Each row of a before or after table is a point. One or more steps were done to the points. Then noise was added and the rows were shuffled. The steps act on columns, c1 being the first. Name the steps. A step turns or swaps two columns, mirrors them in a line or flattens them onto one, adds a multiple of one to another, or multiplies or shifts one. Angles are multiples of 10 degrees, from the lower column toward the higher: turns from -170 to 170, lines from 10 to 170 but not 90. Use the fewest steps. Two steps may share a column if one is a turn and the other turns, adds or multiplies; they go together, in the order done. Otherwise the lowest column goes first.
(in the rows, 128 means zero)

Before, 12 rows:
[[104 129]
 [141 104]
 [114 142]
 [132 155]
 [148 136]
 [221 143]
 [104 144]
 [175 133]
 [108 135]
 [136  84]
 [190 138]
 [126 158]]
After (12 x 2):
[[190 137]
 [131 169]
 [102 141]
 [108 149]
 [251 154]
 [138  58]
 [147  89]
 [ 96 129]
 [ 96 155]
 [127 178]
 [208 143]
 [153 140]]
Steps: multiply c1 by 1.3; multiply c2 by 1.6

Before (10 x 4):
[[115 111 182 140]
 [ 93 114 105  91]
 [166 171 124  83]
 [124 168  82  89]
 [107 136 100 164]
 [ 64  87 149 204]
 [ 73 100 145  93]
 [ 70 179 124 143]
 [151 111  31 101]
 [103 167 105 178]]
After:
[[138  80 214  97]
 [114  86  99 161]
 [124 178  98 141]
 [111 106 144 166]
 [135 162 130 114]
 [ 96 173 135 217]
 [136 123 153 108]
 [137  68 136  97]
 [148  92 103  75]
 [105  84 123 182]]
Steps: flatten c1 and c4 onto the line at 110 degrees; turn c2 and c3 by -140 degrees

Before:
[[134 153  91 115 174  80 158  93 184]
 [151 110 125 123  98 133 101  63  63]
 [164 145 148 102  84 139  79 152 102]
 [153  88 141  73 130 161 153 124 186]
 [ 90 145 159 176 131 158 116 135 144]
 [ 73  62  82 130 115  70 162 134 178]
 [ 89 137 130 175 163  47 181 147 136]
 [153  99 127 102 138  39  81  70 100]]
After (8 x 9):
[[123 110 147 103  58  88 124 181 102]
 [ 36 168 131 175 184 135 163 108 135]
 [102 134 160 175 132 158 123 150 144]
 [ 55  75 127 100 146  77  67 113  99]
 [121  98  83 130 107 184 169  73 178]
 [136 167  90 114 202 125 102 105 186]
 [149 114 142  74 133 109 146  90 185]
 [146  99 125 122  81 108  67 105  62]]
Steps: add -1.5 times c3 to c6; turn c1 and c6 by -70 degrees; turn c2 and c7 by -40 degrees; turn c7 and c8 by -60 degrees; multiply c5 by 1.6

Before:
[[136 160 147 127 156  76 114 155 153  99 145 156]
 [116 111 121 154 175 206  84 115 122 153 138 191]
 [140 159 125 175 135 172  83  99  97 117  93 148]
 [136  68 114  88  95  79 133 175 144  59 142 144]
 [112 146  71 100 123 107 126  90  83 121 116 220]
 [191  80  89 149 173 129  70  91 145 159 107 150]
 [192 139 124 139 111 121  75 100  94 167 146 155]
 [196 128 123 146 159 110 155 155  93 106 152 137]
 [144 132 128 135 121  67 126 119 118 158  96 123]
 [ 94 115 185 109 185 137  34 129 100  72 115 136]
 [199 151 167 101 170 168 110 127 108 114 134 147]]
After (11 x 12):
[[ 84  94 106 137 168 151 175 132 156 145 139  71]
 [178 154 118 159 105  96 195 122 141 146 143 102]
 [119 190 119 158 131 134 147 126 176 166  89 109]
 [155   7 112 111 104 110  73 122  84 165 147 117]
 [168 137 131 139 122 106 156 130 132 109  97 131]
 [169  33  81 113 167 103 191 136 151 152 108 121]
 [186 128 119 166 164  98  99 137 146 122 154 124]
 [124 166  45 173 117 128 125 128  97 135 114  57]
 [163 173 160 150 169 108 131 138 103 151 129  99]
 [159 193 132 102 157 109 116 133 124 158 146  94]
 [ 98 102 180 158 181 147 145 135 110 237 113 100]]
Steps: flatten c1 and c6 onto the line at 150 degrees; multiply c2 by 2; mirror c3 and c12 in the line at 170 degrees; turn c4 and c9 by 90 degrees; flatten c5 and c8 onto the line at 10 degrees; turn c7 and c10 by -130 degrees

Before:
[[201 151 102 111  68 112 128  87  83 160 135  89 152 132 162 130 173 113]
 [108 139 150 104 112 159 131 114  65 138 119 102  84 185 101  98 171 176]
 [ 91 172 100 185  82 124  71  99 128 125 180 170 141 195 127 175 123  89]
 [195 156 181 115 141 122 122 127  99 114 156 160 138 133 163 125 120  92]
 [172 118 183 153 113  65  61 149  89 147  94 186 113 149  68 127 137 177]
 [ 84  93 100 162 112 143 136 110 145 178 174 128 105 173 125 158 196  80]
 [158  83 135 120 149  95 151 170 145  83  97 143 167 146 133  99 110 168]
 [139 168 182 150 152  91  95 113 117 109 126 131 144 141 122  94 181 155]]
After:
[[146 139 151  97  60 158  99 112  77 133 119  72 158 181 105 106 174 182]
 [117 167 182  96 134  92 165 115  49 107 125 164 138 136 122 150 180 156]
 [163 171  98 174 106 125 181  95 248 121 187 223 153 192 129 185 126  89]
 [ 93  85 136  98 149  95 138 170 102  79  95 150  85 146 130 125 110 170]
 [ 60 156 183 125 112 121 135 128  55 115 158 169 124 130 162 114 119  94]
 [172  97  96 157 138 142 106 109 200 182 181 107 142 177 123 161 194  83]
 [ 62 152 100 127  62 115 147  86 215 163 137 107 112 127 163 104 172 113]
 [ 86 118 184 126  88  65 170 152 106 149  96 224 182 151  70 155 136 175]]
Steps: multiply c1 by -1; swap c4 and c16; turn c5 and c9 by -60 degrees; multiply c9 by 3; turn c7 and c13 by -140 degrees; add 1 times c7 to c12

Before:
[[121 138 177  86 100 106 200  91 133 117  54 181 124  69  82 118 148  55
  150 146  85 154 183 157 170 119 195 120 145 136  93  94]
 [101 136  69  86 166  95 123 189 152  96 131 135 108 162 141 174 148 166
   93 137 142  50 113 157  96 143  85 107 123  93 170 128]
 [184  94 114 159 112 107  53 108 148 116 152 114  82 127 183 117 157 138
  121 200 187 139 147  98 180 148 229 178 175 175 116 173]
 [133 146 153 102 135 130 130 190 115  86  87  83 147 123  90 162 129 132
  136 105  84 123 134  98 120 188 108 122 126 107 106 182]
 [ 70 158 142  63 143 132 109 149 120  85  88 117 154  81 118 169 153 172
  120  95 144 108 105 131 100 184 156  96 130  67 177 168]
 [ 92 124 129  73  92 158 175 163  86  93  57  83 161  71 121 171 134 156
  106 131 150 122 138 136 154 148 120  84  79 108 165 130]
 [ 96 105 140  91  95 108 162 101 121  87  62  96 138  65  97 166 151 180
  109 130  99 110 112  86 112 150  95 116 130  71 142 148]
 [103 155  86 109 153 125  83 143 137 165 176 115  60 148 141  74 146 126
   70 111 181  76 106 175  74 125 100 130  85  86 133 106]
 [107 111  81 104 118 160 139 153  83  79  76 124 118 106 113 153 142 124
  123  99 108  92 120 118  80 131 129  97 145 104 156 204]
 [111 136  68 121 164  85 120 178 198 140 107  79  91 126 148 122 148 131
   78  95 157  91 115 164  95 123 120 123  95  80 180 188]
 [170 106 134 189 169 145 145  59 177 144 136 188  88 156 167 108 163 133
  133 144 143 177 172 164 180 137 196 141 141 160  52 158]
 [153 100 177 104 139 186 155  90 213 159  82 206  64 112  91 110 116  49
  143 159 136 174 147 149 165 139 141 110 154 145  96 116]
 [148 105 116 113 147 157 124  63 208 162  92 150  57 156 127  52 131 117
  163 143 125 137 194 200 164 158 170 153 166 179  90 115]
 [142 113 202  87 109 162 164 136 135  67  54 140 146  45 104 127 112 146
  116 128  97  69 167 103 143 128 175  90 114 105 122 136]]
After:
[[118 155 134 106 150 122 174 139 140 163 170 109  58 158 138  64 111 122
   67 112 182  72 113 178  62 134 100 126  91  83 142 113]
 [160 110 148  86 102 165 102 125 134  70  43 132 209  47  97 127 165 150
  112 130  92  63 162  98 142 119 168  86 116  93 124 137]
 [213 160  92  64 136 134 225 152 113  77  86 164 188  83 118 168 183 174
  121 101 152 100 111 133 104 175 157  96 126  67 182 163]
 [136 141 104 129 164  83 152 173 189 136 108  84  66 122 148 123 161 131
   74  99 160  90 114 158  85 153 119 122 102  77 185 185]
 [ 36  98 196 106 135 182  15  91 210 155  77 190 122 111  94 109 147  50
  140 168 143 173 146 145 168  76 145 107 153 149  92 123]
 [233  99 112  89  92 104 172  96 122  87  64 126 164  67  97 163 197 185
  119 130 101 106 118  87 110 171 104 118 126  67 141 152]
 [ 90 101 158 113 150 149 104  57 205 160  89 168  76 159 126  55 158 120
  163 142 121 134 193 202 151 134 159 153 164 179  88 118]
 [130 154 125  97 137 135 123 190 114  93  86 141 175 122  91 161 159 131
  135 108  86 122 135 101 116 195 102 122 128 114 103 181]
 [ 44  93 159 152 114 106 164 106 151 116 152 128  63 131 184 114 142 140
  117 201 186 136 137  89 179 153 236 172 170 180 124 172]
 [156 108  95 103 118 163 127 144  86  71  70 136 107 104 119 152 182 125
  122  98 109  94 123 115  79 133 135 106 144 108 156 195]
 [217 123  86  78  86 159 138 159  82  91  50 116 181  78 121 175 179 153
  111 135 153 123 132 134 160 178 121  93  80 108 166 131]
 [ 94 141 146  87 103  99   6  93 143 110  59 155 174  66  77 121 199  54
  156 146  90 159 188 161 169  84 195 115 145 136  95  93]
 [111 111 188 192 172 142  94  66 171 141 134 167  68 155 165 105 160 140
  136 149 149 178 175 164 184  86 195 139 143 157  55 167]
 [185 139  73  89 170  94 185 190 152  93 134 142  98 163 139 180 150 169
   89 136 143  41 104 159  94 130  85 106 114  91 170 130]]
Steps: add -1.5 times c18 to c1; turn c1 and c7 by -140 degrees; add -0.7 times c4 to c13; turn c3 and c13 by 40 degrees; add -0.7 times c11 to c17; turn c12 and c26 by -50 degrees
